Each row is a point. The window is the flat piece filled in between its corners: a triangle in 3 columns, a solid with four corners in 4, and so on. A path goes straight from each point to the next, and from the last back to the first. After which points does the path pass through the window?
In the rows, zero is written as 128.

Window, 4 rows:
97 123 89 122

166 47 171 93

81 106 130 135

172 161 121 110
Path:
(1): 178 117 146 69
(2): 91 122 102 99
(3): 125 114 85 169
(4): 142 37 144 152
(5): 104 55 165 87
(6): 113 129 124 68
(7): 135 123 93 129
(8): 206 104 129 130
Through the window after points: 2

Window:
158 122 122 157 159 148

92 138 7 106 119 150

119 146 169 111 93 134

70 81 140 160 108 153

146 145 30 172 117 150

138 107 147 75 66 138
Path:
(1): 116 145 129 118 100 172
(2): 113 131 128 117 104 115
(3): 102 114 99 132 110 113
(4): 103 128 106 123 102 187
(5): 124 119 111 143 116 211
(6): 118 104 115 166 139 76
(7): 111 99 84 127 104 77
(8): 102 140 88 123 89 214
(9): 97 119 100 127 114 218
(10): 97 104 85 130 106 88
(11): 104 103 84 161 133 105
(12): 111 131 101 159 122 194
Through the window after points: 1, 3, 5, 9

Window:
145 156 95 208 118 182 249 139

84 74 72 165 173 120 65 104

163 175 169 137 89 136 106 131

219 77 196 138 159 131 130 113

161 52 215 92 110 164 124 110

157 50 78 160 111 128 149 149

158 184 161 111 144 80 128 133

116 197 90 102 170 179 85 85
Path:
(1): 142 141 163 123 177 165 92 177
(2): 129 132 161 114 121 118 118 35
(3): 158 103 114 141 111 109 160 61
(4): 154 109 143 140 157 155 135 171
(5): 161 88 150 143 169 176 120 199
(6): 166 84 135 154 116 145 131 83
(7): 163 95 151 143 121 100 130 95
(8): 139 95 162 149 179 125 106 207
(9): 141 92 132 150 166 138 97 134
(10): 157 95 119 146 131 111 126 50
(11): 155 145 137 130 119 97 135 94
(12): 151 140 152 122 167 158 106 198
(13): 146 144 120 183 140 180 196 178
(14): 157 137 110 182 114 157 209 105
(15): 148 85 109 148 121 133 144 85
(16): 140 87 120 138 154 149 130 172
Through the window after points: 9, 11, 13

Window, 9 rows:
189 112 193 76 71 43 118 55 142

211 158 131 78 128 153 153 135 130

197 102 126 146 101 178 163 32 151

135 163 117 168 140 164 145 225 98

152 115 117 115 171 84 144 166 76

154 112 138 60 38 114 142 139 100

114 165 105 162 122 184 177 26 133

161 136 153 122 150 108 202 199 94

124 118 173 113 121 165 139 85 100
Path:
(1): 167 132 141 101 81 129 149 121 69
(2): 213 157 137 166 99 148 145 83 75
(3): 169 101 132 112 118 143 158 79 148
(4): 129 92 143 86 128 143 165 116 158
(5): 176 161 151 153 102 137 149 62 86
(6): 204 168 140 162 126 123 152 165 31
(7): 121 119 139 109 142 139 189 179 156
(8): 150 126 116 115 129 135 163 103 167
(9): 190 150 128 132 99 141 166 83 95
(10): 223 119 144 91 56 104 144 73 53
(11): 165 110 162 85 101 96 148 62 150
(12): 136 146 117 115 130 161 165 94 139
(13): 160 154 130 143 113 149 169 80 104
(14): 162 144 140 123 96 137 154 104 94
(15): 128 94 100 102 128 144 152 122 178
(16): 142 114 148 82 85 126 147 131 131
Through the window after points: 2, 4, 6, 12, 14, 16

Window:
146 165 87 71 144 147 131 141 140

126 78 128 97 113 148 33 58 142

145 79 208 48 20 134 215 154 110

192 167 181 81 104 144 98 143 154

57 95 140 123 85 191 105 118 104

68 142 51 182 95 120 69 97 164

150 69 74 170 153 158 169 160 143

93 193 111 133 156 170 149 69 145

113 110 179 74 125 125 127 140 157
Path:
(1): 115 120 109 121 86 163 109 125 200
(2): 142 131 140 145 126 117 103 119 100
(3): 114 108 154 96 86 128 145 131 101
(4): 121 90 147 93 52 202 155 119 187
(5): 118 132 139 101 122 186 136 107 165
(6): 126 135 130 122 141 111 131 111 52
(7): 128 124 118 132 111 134 131 126 109
(8): 124 114 106 98 104 187 151 131 195
Through the window after points: 3

Window, 11 rows:
152 130 157 165 125 21 190 95 146 115 143

72 178 31 160 121 155 107 155 80 70 90

83 114 105 96 46 194 55 110 146 174 171

139 145 187 162 173 94 151 143 174 109 132

90 85 55 135 110 182 83 150 137 203 135

154 91 152 174 146 117 168 82 150 97 187

83 101 58 135 88 145 85 130 199 117 146

70 64 102 102 124 137 38 126 131 150 164

120 163 40 91 147 145 119 104 133 102 104

76 135 161 152 172 80 221 103 154 101 141

110 55 118 93 84 158 115 154 144 129 130
Path:
(1): 127 111 88 108 119 139 107 163 117 158 207
(2): 91 101 93 135 76 148 76 82 183 107 75
(3): 95 118 142 147 149 115 165 77 159 117 116
(4): 86 155 111 140 146 71 191 190 128 92 186
(5): 108 132 91 95 108 137 143 180 127 115 209
(6): 103 81 124 145 109 151 99 80 159 147 106
(7): 88 97 101 133 106 170 96 107 147 139 115
(8): 129 128 90 107 121 130 115 167 145 148 235
(9): 120 122 123 120 125 121 151 132 129 121 162
(10): 113 100 166 184 158 151 97 75 153 122 86
(11): 103 62 135 175 106 143 110 92 154 136 126
(12): 116 128 113 106 120 111 151 174 145 122 198
Through the window after points: 3, 5

Window, 12 rows:
100 111 102 195 132 111 148 120 99 227 175 136

115 168 189 114 119 149 228 119 84 132 99 106

149 88 181 112 125 90 165 184 102 133 172 108

99 179 110 181 107 113 191 177 193 168 113 86

92 162 135 226 143 182 105 92 95 83 134 146

195 142 147 129 98 158 135 64 50 108 142 78

26 191 193 162 128 93 104 59 61 173 113 121

19 156 118 53 112 177 150 168 149 91 135 140

98 136 119 97 150 160 142 177 141 164 86 118

38 154 90 78 143 60 193 166 165 152 82 154

209 148 159 183 125 141 127 48 176 148 178 167

75 100 100 169 78 181 128 141 197 113 98 162
Path:
(1): 83 115 159 161 159 142 148 93 179 134 134 95
(2): 57 132 149 134 149 146 135 88 138 107 130 95
(3): 76 165 133 154 109 156 130 133 111 124 126 156
(4): 79 201 141 152 69 141 142 160 83 158 113 187
(5): 93 90 146 131 168 111 165 84 153 132 125 74
(6): 51 138 144 156 154 155 177 98 143 142 106 57
(7): 103 156 124 150 102 137 153 161 111 128 122 148
(8): 116 182 149 141 90 124 155 150 75 166 101 146
(9): 81 150 142 134 156 113 153 104 122 150 150 108
(10): 75 135 132 120 157 152 153 95 168 121 119 52
(11): 96 162 112 161 72 146 141 157 96 157 134 239
(12): 114 166 118 144 74 139 119 148 78 185 143 168
(13): 79 125 130 153 146 126 160 115 137 159 147 117
(14): 111 121 134 179 151 141 175 80 132 122 120 84
(15): 117 170 143 155 108 138 148 132 117 147 133 134
(16): 161 190 122 101 88 140 164 156 85 152 116 177
Through the window after points: 2, 4, 12, 14, 16
